Every row gives one point. The window is the flat piece filled in between its corners: a triangle in 3 columns, a solid with four corners in 4, and so on. A path goes straight from each point to the next, and from the last back to the first. After which points does the path pass through the window?
(in the rows, 128 means zero)

Window (4 x 4):
[[152  86 150 132]
 [132 156  82 156]
 [168 160 122 111]
 [138 107 169 124]]
Path:
(1): [192 107 120 175]
(2): [123 150 117  95]
(3): [126 100 135 111]
(4): [157 150 138 163]
(5): [163 135 131 142]
(6): [146  99 149  77]
(7): [158 138 115 105]
(8): [153 149 129 159]
(9): [159 156 137 143]
(10): [108  78 110 127]
(11): [146 112 156  93]
(12): [160 125 170 160]
Through the window after points: 3, 5, 7, 9

Window (8 x 8):
[[121 114  80 130 130 110 102 101]
 [149 135 127 110 129  90 118 158]
 [179  97 176 128 109  85 171 153]
 [165 144  92 137 127  95 136 105]
 [179 113 164 107 159 103 178 129]
 [122 146  97 162 146 151 102 105]
 [ 87 127 114 145 123  76 141 180]
 [119 146 141  96 125 172 175 154]]
Path:
(1): [168 120 100 159 150 115 126 126]
(2): [117 164 116 106 113 113 137  96]
(3): [131 156 127  84 124  82 128  94]
(4): [178 114 110 162 136 128 162 152]
(5): [157 119 112 140 128 105 143 156]
(6): [142 136 187  77 120  79 122 135]
(7): [145 149 150 121 127  89 150 132]
(8): [133  78 113 133 139 105 145 182]
(9): [158 129 101 130 140 118 135 127]
(10): [146 153 117 127 114  96 151 110]
(11): [167 172 178 133 113  88 156 118]
(12): [168  73 144 116 137 102 167 155]
Through the window after points: 1, 3, 5, 7, 9, 11

Window (9 x 9):
[[105 175 196 165 104 104  87 177 162]
 [123 129 111  90 136 130 117 124 101]
 [131 129 104 150 152 138  76 112 147]
 [ 94 106 103 147 105 116 134 115 146]
 [138 139  95 137 161 131 136 114 113]
 [153  79 128 148 194 172 147 101 182]
 [138 155 132 152 118 132 114  79 200]
 [130 155  88 107 119 116 133 170 156]
 [148 108 158 138  95 192 173 164 125]]
Path:
(1): [ 98 162 116 133 136 144 140 137 134]
(2): [151 125 106 132 114 100 101 125 135]
(3): [134 106 100 164  94 115 117 146 148]
(4): [ 89 122 134 126 129 146 150 107 143]
(5): [111 105 102 155 164 216 160 124 130]
(6): [167 152 170 113 102  86 101 146 165]
(7): [150 127 122 100 126 123 116 110 133]
(8): [ 97 137 108 131 148 147 127 137 123]
(9): [ 79 138 134 144 139 148 143 123 148]
(10): [187  78 132 150 129 154 119 118 148]
(11): [145  96 123 158  85  96 136 138 119]
(12): [102 185 149 123 157 161 118 141 170]
(13): [111 187 146 142 146 170 122 130 143]
(14): [136  86 132 119 103  70 104 163 143]
(15): [162 123 129 130 104 125 114 149 121]
(16): [ 62 158 124  97 175 132 118 107 130]
Through the window after points: 3, 7, 13, 15

Window (12 x 12):
[[ 81 111 101 132 134 125 128 167 147 137 140 139]
 [155 141 126 175  99 163 144 153  74 147 134 114]
 [101 132 151 155 133  95  98 178 135 136 102 102]
 [102  82  98 153 140 110  73 148 138 149 119  96]
 [144 111 127 130 132 209 122 139 113 188  93 112]
 [133 117 115 118 112 164 108 132  70 163  81 134]
 [119 163 110 159  93 116 140 100 152 144  99 100]
 [ 99 150 107 159 152 111  58 163 152 136 140 137]
 [205 122 126 157 136 158 142 126  95 166  76 145]
 [185 159 108 113 101 118 131 127 140 171 117 102]
 [158 153 102 141 151 169 158 139  74 147 101  99]
 [ 75  90 145 126 175 111  65 130 139 152 158 130]]
Path:
(1): [136 133 118 135 115 112 115 135 133 127 114  99]
(2): [134 150  97 163 128 150 133 145 102 194 127 145]
(3): [119 130 130 151 127 130 113 121 105 181 110 112]
(4): [160 118 117 129 133 162 105 147 117 136 100 126]
(5): [133  95 122 127 100 156 102 158 145 119 121 104]
(6): [118 141  98 171 167 102 113 120  95 186 107 115]
(7): [ 72 121  87 162 127 123  90 121 108 186 125 137]
(8): [125 124 139 141 135 132 115 146 136 127 112 110]
(9): [200  88 127 143 112 137  79 130 120 102 150 109]
(10): [ 75 163 113 157 156 137 153 154 128 205  87 130]
(11): [120 136 111 160 138 126 111 155 113 203 124 143]
(12): [135 118 128 132 116 142 108 141 137 111 109 104]
Through the window after points: 5

Window (14 x 14):
[[174  94 139 104 128 146  78 120 138 161 158 126 195 132]
 [130 177 103 147 108 120 121 109 156 158 118 100 157 147]
 [108 156 152 141 148 102 124 128 112 139 165 121  99 135]
 [100 137 153  95 145  95 117 104 144 131  99 190 161  82]
 [123 176 118 144  88 175 142 164 154 177 139 104 131 126]
 [187 104  97 130 118 142 157 113 142  66 160 138 104 138]
 [101 135 101 166 129 146 110  75 131 128 136 175 114 124]
 [135  73 106 160  88 102 117 129 167 117 160 169  86 128]
 [171 104 113 125 144 103 165 163 114 117  87 125 133 113]
 [ 94 123  89  81 131 127  60 118 153 150 121 145 135 149]
 [200  83  97 104 103 154 132 124 122  71 126  63 132  83]
 [143 178 112 168 150 169 126 162 193 121 120  70 140  49]
 [ 96  97 158 137 119 123 151 153 135 102 109 165 160 131]
 [143 117 139 131 132 128 158 122 147 156 131  94  92 158]]
Path:
(1): [134 118 108 122 124 122 127 113 142 129 139 100 144 115]
(2): [164 174 123 140  99 149 112 137 149 124  86 146 134 137]
(3): [146 154 130 124 122 133 100 114 143 145 116 139 151 126]
(4): [102 135 106 150 127 123 147 138 160 144 140 122 131 127]
(5): [ 94 122  56 140 133 128 189 110 149 120 146 120 135 102]
(6): [170 144 167 126 123 146  77 125 130 132 117 123 131 135]
(7): [114 166 177 133 150 125 109 163 168 152 105 146 103 169]
(8): [129 101  77 134 112 129 145  91 126 125 152 120 157  81]
Through the window after points: 1

Window (14 x 14):
[[167 136 130 122 139 140 140 121 136 164 121 168 158 135]
 [141 112 101 149 161 103 124 131 156  81 116 108 126 197]
 [120 148  75  62 157 107  84 123 111 126 116 127 144 104]
 [135  81 129 138 192  89 100 118 156  95 146 139 103 156]
 [126 108 138 102 128  95 161  97 144 162 126 109 149 141]
 [153 145 121 164 137 135 139 150 232 118 195 177 127  94]
 [132 125 129 113 106 119 169 116 145 136 121 155  95 121]
 [110 200 101 156  91 121  94 112 169 146 192 209 118 120]
 [ 99 125 168 141 115 135 109 137 120 125 101 114 130 164]
 [107 134 108 136 148 134 124  90 123 129 105 108 118 101]
 [112  81  92 154 100 149 152 149  85 164 164  62 133  78]
 [124 136 110 164 107 126 161 143 131 107 124 168 184  93]
 [ 93 156 119  76 176 132 126 119 100 148 140 140 148 177]
 [114  96 112 112 121 136 132  96 178 130  96 169 129 135]]
Path:
(1): [ 93 162 128 154 165 107  99 140 154 175  93 168 124 147]
(2): [125 117  91 121 152 130 114 163 152 179  80 157 140 162]
(3): [122 132 140 123 122 119 137  88 105 102 152 119 137 116]
(4): [125 165 161  74 101 141  96  93 110 124 170 126 126 148]
(5): [118 104  66 166 163 112 149 144 156 156 103 161 143  89]
(6): [ 86 167 102 165 174 104 137 132 178 130  80 170 105 147]
(7): [157 109 121  99  87 138 102  99 102 126 204 126 161  93]
(8): [142 136 151 121 131 144 123 100 132 115 150 126 145 141]
(9): [107 113 100 156 128 110 150 146 156 154 117 153 116 128]
(10): [112 162  89 153 142 109 114 157 167 165 131 164 137 108]
(11): [127  95 157 111 136 145 125  90 116  90 126 106 137 157]
(12): [107 124 129 128 109 170 100  61 121 102 159 123 135 120]
(13): [135 138 107 143 167  84 146 184 160 143  97 157 122 141]
(14): [121 135  92 148 154 123 148 163 129 146  88 146 132 129]
(15): [135 118 137 115 136 123 129 104 169 118 169 129 136 130]
(16): [132 117 111 116 118 141 143 118 124 103 146 129 135 122]
Through the window after points: 6

Window (14 x 14):
[[142  98 114 108  85 144 132 141 170 190 135 144  93 158]
 [114  95 122 191 123 129 149 130 151  47 100 173 148 110]
 [155 145 116 131 110 143 118 187  72 114 124  85 177 135]
 [171 134  85 141 189 137 140 136  97 155 183 130 120  75]
 [152 105  89  97  90 135 142 110  75 120 117 144 163 130]
 [146 165  87  89 131 171 161 143 124 115 176 115 131 169]
 [106 143 100 136  88  97  91 145  83  88  90 102 137 127]
 [147 134 131 128 135 101  99 137 142 129 122 124 147  86]
 [136  97 104  87 151 130 134 170 121 106 131  95 111 126]
 [194  90 116 156 156 138  94  91 165  69 114  82 127 150]
 [142 137 106 161 156  72 149 150 145 148 128 137 137 134]
 [130 177  69 114  66 152 146 136 155 147  76 116 136 138]
 [ 77 102 108 134 130 117 109 149  92 153  90 181 165 116]
 [117  94 186 165 146 168 169 116 113  97 100 142 141 155]]
Path:
(1): [139 170 114 143 137 137 105 157 115 128 114 181  73 119]
(2): [178 145 143 120 113 140 126 160  98  87  81 153 104 132]
(3): [104 100 122 157 140 131 151 126 133 142 140 111 164 144]
(4): [119 128  90 126 103 134 125 133 129 120 122  92 159 138]
(5): [144 116 129 123 125 146 130 140 117 120 110 155 109 132]
(6): [166 132  98 118 142 119 139 140 109 142 117 149 127 138]
(7): [116 103 108 134 108 154 126 122 117 120 164 106 155  89]
(8): [121 110 100 125  98 125 133 132 113 132 111 110 182 133]
Through the window after points: 2, 6

Window (14 x 14):
[[137 171 152 137 119  93 151 145 145 123  97 118 127 136]
 [124 127 132 127  77 119 148 114 147 108 121 121  99 103]
 [129 118 160 186 126 101 154 148  92 150 150 121 164 100]
 [105 146  64 206 166 112 180 152  97 121 152 149 187 112]
 [136 145 138 137 114 137 119 166 167 103 141  91 135 165]
 [125 140 124  85 110 159 141 164  93 160 119 146  64 133]
 [185 107 120  78  73 131 103 139  98  88  95 183 114 157]
 [129 151 151 155 139 137  95 135 165 125 123 137 120 156]
 [158 163 147 117 138 135 124 109 147  91 152 129 129 187]
 [169 143 136 135  90 121 117 125 131 166 120 106 121 132]
 [156 115 112 163 144  87 140 155 112 132 146 127 120 103]
 [122 170 138 124 115 116 104 139 126 116 129 100 126 108]
 [ 68 106  94  26 122  79 128 164 183 148 195 143 204 139]
 [123 118 152 103 100  76 108 110  92 146  90  99 110 183]]
Path:
(1): [136 124 115 123 159 138 144 139 163 113 116 114 130 124]
(2): [151 133 130 141  63  62 114 149  70 143 165 158 130 134]
(3): [122 175 104 109  72  83 116 182 159 134 152 171 119 126]
(4): [152  78 141 128 144 152 143 109  76 124  97 101 136 134]
(5): [148  91 133 122 111 127 121 139 131 142 100  94 155 111]
(6): [ 82 180 104  98 117  72 140 165 135 123 201 187 130 151]
(7): [118 148 124 133 109 110 112 139 117 130 139 132 120 162]
(8): [159 115 137 116 133 128 171 131 140 104 111 129 174 110]
(9): [160 102 147 108 138 153 137  99 138 112 117 105 151 124]
(10): [109 149 112 139 100  81 124 167 118 139 132 138 122 140]
(11): [ 96 150 120 167  90 126 151 163 151 121 148 134 105 149]
(12): [193 134 150  82 158 115  90 125 120 107 114  88 172 137]
(13): [156 134 125 134 143 130 139 129 119 124 103 117 137 134]
(14): [122 160 144 160  85 107 122 157 134 110 148 137 109 142]
(15): [108 162 107 135 110 105 128 165 120 148 169 136 107 146]
(16): [172  94 155  98 130 140 150 123 120 121  70 123 125 102]
Through the window after points: 1, 11, 15

Window (14 x 14):
[[144 184 174 116 131 116 205 115 146 137 168 114 148 130]
 [121 118 128 113 103 167 122  85 120  85 135 155 128 104]
 [156 147 156 139  98 150 109 157 118 140 120 162 139  90]
 [134 139 186 145  97  79 153 140 119  95 173 162 130 143]
 [160 180 115 147 166 116  90 108 151 136 128 138 104  63]
 [113 181 152 138  76 102 116 115 133 142  91 147 155 126]
 [165  85 149 131 146  78 129 149  99 113 134 116 165 139]
 [100 152 132 147 176 115 189 111  86 140 144 134  89 103]
 [117 177  50 142 106 126 149  90 118 132 115 138 113  74]
 [ 96 157 113 125  89 143 160  76 116 174 166 144 145 121]
 [103 124 124 179 119 135  90 162 151 126  89 120 135 109]
 [150 103  95 108 154  93 148 143 136 103 125 175 170 152]
 [133  57 121 132 147  70 128 127 141 147 105 128 132  82]
 [119 114 163 180 123 133 177  61 125 100 156 170 146  99]]
Path:
(1): [ 93 164 118  94 133  77 149 127 121 126 145 124 125  54]
(2): [178 120 143 201 116 172 116 102 118 136 114 152 128 149]
(3): [143 114  93 128 138 152 164  91 114 116 149 144  64 175]
(4): [113 141 150 148 117  89 116 129 116 137 122 143 189  56]
(5): [106 133  90 140 160 107 144 111 128 101 127 143 175  68]
(6): [150 116 143 139 110 124 120 133 135 151 112 143 112 130]
(7): [148 131 126 163  97 128 141 110 114 173 101 163  98 151]
(8): [ 94 129 131 111 133 116 132 114 139  96 166 121 175  68]
(9): [ 97 152 101 124 119 117 137 131 130 125 128 148 133  85]
(10): [160 139 118 156 116 117 146  89 118 136 118 136 124 108]
(11): [162 125 148 107 104 102 161  89 127 134 146 142  73 130]
(12): [102 138 130 145 116 150 124 114 121  97 137 156 172 102]
(13): [106 164 144 138 155  93 129 118 106 133 137 136 178  84]
(14): [160 110 133 145  83 151 135 118 143 137 124 142  81 117]
(15): [161 149 115 128  99 137 144  83 137 161 109 165 127 120]
(16): [111 130 132 139 145 100 133 129 125 110 147 126 143 108]
Through the window after points: 7, 9, 11

Window (14 x 14):
[[120 154  99 156 105 167 156 168 126 143 110 132 143 117]
 [133  91 152 169 128 136 138 123 133 110 126 179  98 163]
 [129 107 128  93 171  99 151  98 124 151 102 117 134 137]
 [153 138 168 120 124 122 120 151 122 134 134 126  80 145]
 [ 71 120 127 115 116  75 198 158 143 142 140 122 160 105]
 [184 110 108 135 142 108 173 123 100 132 114 119  86 150]
 [142  92 114 173 154 130 104 124 169 111 148 189  88 130]
 [110 132 149 207 160 142 164 175 150 127 141  88  99 129]
 [ 45 128 144 133 112 114 113 140 110 155 115 116 116  80]
 [145  97  97 152  96 143 133 101 150  86 152 144 154 130]
 [ 95  75 132 111 143 124 165 139 182 155 129  96  60 137]
 [143 130 165 156  76  91 107 152 114 179  99 156 162  99]
 [114 140  63 162 148 124 116 170 140 110  75  88 135 146]
 [ 87 157 113 148  83 121 146 139 142 166 144 114 127 138]]
Path:
(1): [ 79 133 158 147 141 124 168 119 163 101  78 142  90  79]
(2): [149 113 103 160  92 127 112 174 108 168 164 120 138 169]
(3): [148  81 115 133 149 117 113 162 101 159 120 130 125 139]
(4): [117 151 124 140 102 112 177  90 163 110 121 145 109 128]
(5): [111 133 150 156 102 131 169 119 155 127 125 158 123 104]
(6): [129  73 112 119 160  98 101 147 102 151 144 119 104 168]
(7): [112 101 111 132 137 120 151 182 103 156 134 133 127 160]
(8): [132 133 134 138 102 119 137 109 148 128 112 140 118 107]
Through the window after points: none

Window (14 x 14):
[[168 111 100 105  96 131 163 152 114 108 107 152 148  88]
 [ 77  93 132 136 122 120 137 147 144 107 191 145 123 145]
 [146 168 114 109 146 171 114  98 158  98  88 125 142 130]
 [133 139 114 181 152  83 123 140 139 123 133 110 152 125]
 [ 84  73 155 106 124  97 143 150 144 144 117 180 141 123]
 [109 114 133 137 139  96 138  81 114 110 133 106 110 132]
 [107  63 143  94 128 120 119 139 105 178 182 173 149 145]
 [146 159 143 135 160 123 114 123 115  45  95  73 168 140]
 [139 126 122 117 148 162 129 166 112 118  92 112 124  62]
 [150 177 132 123 161  88 130 141 142  87 116  66 105 168]
 [ 90  79 165 100  68 107  88 133 139 159 173 168 134 109]
 [178 159 162 128 178 126 128 110 150  68 124 118 126 107]
 [114  98 182 139 101 136 161 123 143 156 147 124 141 156]
 [131 183 123 100 147 126 162 135 119 107 114 114 165  76]]
Path:
(1): [130 156 142 120 162 104 142 141 118 103 117 125 109 157]
(2): [144 126 124 145 125 114 111 131 156 103 129  72 162 104]
(3): [141 104 149 131 118 110 139 107 167 130 142 113 146 119]
(4): [ 66 132  89 107 134 145 130 189  58  75 144 182 104 133]
(5): [145 139 120 141 119 110 149 157  89 114 117 137 139 107]
(6): [127 122 123 120 147 118 129 114 173 114 134 112 152 117]
(7): [174 118 118 142 157 116 153 101 155  83 162  71 157 121]
(8): [130 149 159 119 144 129 123 129 128 103 107 137 131 121]
Through the window after points: 1, 3, 5, 7

Window (14 x 14):
[[160 137 111 160 133 113 160 115 126  96 125 120 108  75]
 [169 122 147 127  84 147 137 116 146 133  94 154 123 155]
 [117 115 134  94 131 174 119 134 130 122 114  84 152  76]
 [155 174 153 165 138  94 131 164 118 136 133 115  95 135]
 [ 82 174  99  96 156 112  80 175 141 125 110 172  72  89]
 [180 105 157 108 110 130 128 152 189 176 134 139 155  98]
 [142 126 155 140 154 178 127 164 141 110 106 164 136 161]
 [123 111 102 169 109 114 149 115  99 148  54 103 173 156]
 [ 89 175 178 164 145  78 125 133  80 104 113 112 178 141]
 [142 119 125  95 139 139 121 139 124 122 181 152 108 100]
 [ 94 173 119 139 107 143 112 157 171 158 166 137 163 152]
 [107  87 147 138  90 115 206 112 141 118 129  89 119 128]
 [113 175 109 180 139 129 162 114 110 164 108 140 101 113]
 [167 107 150 174 125 114 111 103 145 144 159 116 118  89]]
Path:
(1): [109 166 107 106 166 112 115 102 134 165 110 115 102 129]
(2): [144 119 161 167  93 147 142 188 123  95 135 137 145  96]
(3): [128 109 149 149 106 122 135 156  85 121  89 129 106  50]
(4): [123 153 118 135 134 118 142 114 152 143 138 107 140 150]
(5): [126 142 130 125 155 130 156  92 180 153 139  79 146 163]
(6): [126 117 157 147  88 117 131 163  88 113 111 162 122 102]
(7): [131 137 139 161 105 132 134 163 131 123 119 132 134 116]
(8): [129 121 150 114 143 120 152  86 125 146 136 100 158 132]
(9): [138 127 127 141 175 139 115 112 182 109 107 102 159 131]
(10): [105 155 146 147  96 116 142 162  82 153 151 142 117 101]
(11): [144 118 152 152  58 145 155 131  79 130 136 132 132 118]
(12): [110 153 135 134 204  92 110 128 188 123  92 118 138 142]
Through the window after points: 1, 11

Window (14 x 14):
[[132  96 184 128 109 142 141 130 153  98 172 146  78 108]
 [164 111 139 123 121 162 221 116 119 121 113 137 178  72]
 [ 73 150 137  97 122 119  92 120 144  88 128 151 170  89]
 [165 159 110 176 130 193 155 122 128 104 176 148 138 129]
 [128 128 129  94  96 133 110 142 203  96 113 168 128  84]
 [141 147 125  99 132 135 100 131 134 185 196 104 122 146]
 [113 127  83 111 102 102 143  82 133 148 154 174 124 139]
 [184  70 153 111  98 175 159 175  81 127 122 146 140  69]
 [108 106 165 146 107 121 100 129 159 114 103  79 165 155]
 [ 93  92 143  93 135 173 132 116 119 179 151 134 123 130]
 [154 149 166 152 127 101 101  73 147 141  93 128 148 176]
 [118 150 103 100 110 113 149  78 115  81  68 141 123 125]
 [148 154 130 101 110 118 154  87 160  92 114 162 174 175]
 [163 153 147 117  74 132 161 167 125 153 112 163 126 118]]
Path:
(1): [151 107 155 128 140 114 156 172 106 129 101 188 141 156]
(2): [132 133 139 119  99 148 128  91 136 126 139 114 136 112]
(3): [131 134 139 135  97 157 134 110 148 109 148 141 132 104]
(4): [132 132 131 112 138 136 134 133 140 115 135 154 141 136]
(5): [154 134 123 122 128 127 131 146 139 128 138 156 149 145]
(6): [120 139 180 105  67 138 147  58 132 126  84 121 122 108]
(7): [142 143 119  93  51 166  99 117 136 120 130 150 151 117]
(8): [136 118 151 146 153 134 155 128 141 140 152 132 136 129]
(9): [123  96  65 106 168 109 146 135 129 149  94 166 136 108]
(10): [149 139 169 135  82 166 137 123 134 115 160 122 135 115]
(11): [153 120 170 131  73 167  80  67 115 182 130 113 129 140]
(12): [118 138 123 112 145 106 148 139 167  99 122 155 146 129]
(13): [120 131  97 101 119 118 140 137 145  99 107 142 114 131]
(14): [136 144 143 111  99 133 135  91 134 114 105 147 142 111]
(15): [123 118 122 104  63 160 121 102 133 135 158 122 154 127]
(16): [181 135 154 155 183 123 173 149 143 122 109 164 105 126]
Through the window after points: 3, 5, 11, 13

Window (14 x 14):
[[ 87 137 144 103 121  92 183 130 136 150 130 148 130 205]
 [ 95  73  84  83  80 104 104 131 114 133 117 114 117 194]
 [127 111 107 114 154  63 163 134 182 121  95  79 135  99]
 [165 144  95  89 143 139 149 115 121 112 102  95 211 108]
 [165  99 169 154 132 174 122 176 176 132  96 138 155  65]
 [133 154  85 112 146 110 144 142 100 128 120 179  98 151]
 [113 118 148 148 157 113 132 146 112 153 142 144 129  75]
 [190 154  79 119  76  77 101 122 128 119 128 117 121  98]
 [130 126 128 154 145 141  73 139 142 126 116 173 155 119]
 [102 142 123 144 153 158 125 132 181 109 123 108  81 105]
 [156 119 113  99 171 160 103  68 136 130 121 170 127 144]
 [130 136  72 115 111 123 130 116 166 130 125 147 127  89]
 [133 100 131 175 108 157  94 122 116 141  76 150 141  97]
 [137 122  89 103 112 129 138  95 133  64 138 161 123 157]]
Path:
(1): [113 125 141  99 127 108 138 137 122 131 112 137 139 110]
(2): [157 120  98 161 144 142 119 136 164 147 121 124 135 120]
(3): [152 107  79 151 136 133 160 104 114 142 121 105 101 167]
(4): [122 146 123  80 130 124 104 135 144  89 120 187 147 108]
(5): [109 124 106 112 110 133 109 129 125 114 101 151 114 128]
(6): [197 134 123 164 161 128 157 116 153 145 165 141 178 131]
(7): [164  89 114 192 132 143 173 172 157 155 118 115 120 136]
(8): [134 132 150 106 132 141  87 131 144 115 107 155 158  67]
(9): [113 124 119 104 116 100  94 134 145 111  93 125 127 117]
(10): [157 127  86 142 142 147 157 121 128 138 135 169 129 150]
(11): [134 117 112 147 130 124 142 111 134 125 136 146 113 148]
(12): [126 166  87  59 158 115 107 163 134 112  69 142 129  80]
Through the window after points: 3, 7, 11

Window (14 x 14):
[[ 95 140 145  95 121 101 103 135 140  98 149 143 161 117]
 [ 94 167 117 172 123 161 164  91  76 124 196 157  92 131]
 [ 82 129 138 120 166 140 130  69 146  88 141  80  38 147]
 [129 138 136 113 189 128 186 111 139 115 140 103 129 138]
 [113 140 101 107 116 140 139 110 141 102 158 100 159 132]
 [163 155 116 135 133 116 146 136 106 193 156 103 151 178]
 [112 116 135 104 107 168 129 160  98 126 101 124 104 103]
 [126 146 147 130 110 117 131  61 107  87 107 126 156 163]
 [124 136 134  60 144  85 134  77 128 160 155 142 125 139]
 [138 103  97 136 143  89 142 132 115 126 224 141 112 106]
 [143 170  61 144 157 102 170 133 177 143 171 122 119 146]
 [163 146 131 112 132 106  82  96 126 150 169 103 107 102]
 [134 129 141 135 102 122 120 107 151 167 150 102 116 116]
 [134 110  74 131 174 145 113 137 174 194 141  98 145 132]]
Path:
(1): [116 142 124 120 149 121 143 107 124 127 138  90 128 131]
(2): [135 121 118 111 131 150 153 111 172 106 188 163 106 145]
(3): [162 120 108 117 121 146 124 125 138 126 153 131 126 147]
(4): [102 151 121 135 154 111 148 122 124 142 153 100 119 119]
(5): [ 84 146  81 161 184 116 148 119  99 173 140  61 105 129]
(6): [159 121 130  87 131 138 132 121 176 127 172 153 133 127]
(7): [136 132 122 134 125 143 135 110 151 129 157 141 114 141]
(8): [ 98 152 118 124 153 111 144  83 106 121 166  98 114 137]
(9): [100 133 102  96 176  97 138 121 125 125 110  76  90  92]
(10): [133 134 142 138  87 172 131 118 134 121 173 157 134 166]
(11): [138 145 148  97 138 161 149  80 179 151 165 184 135 160]
(12): [116 130 102 131 149  82 137 120  99 116 149  69 105 120]
Through the window after points: 1, 9, 11
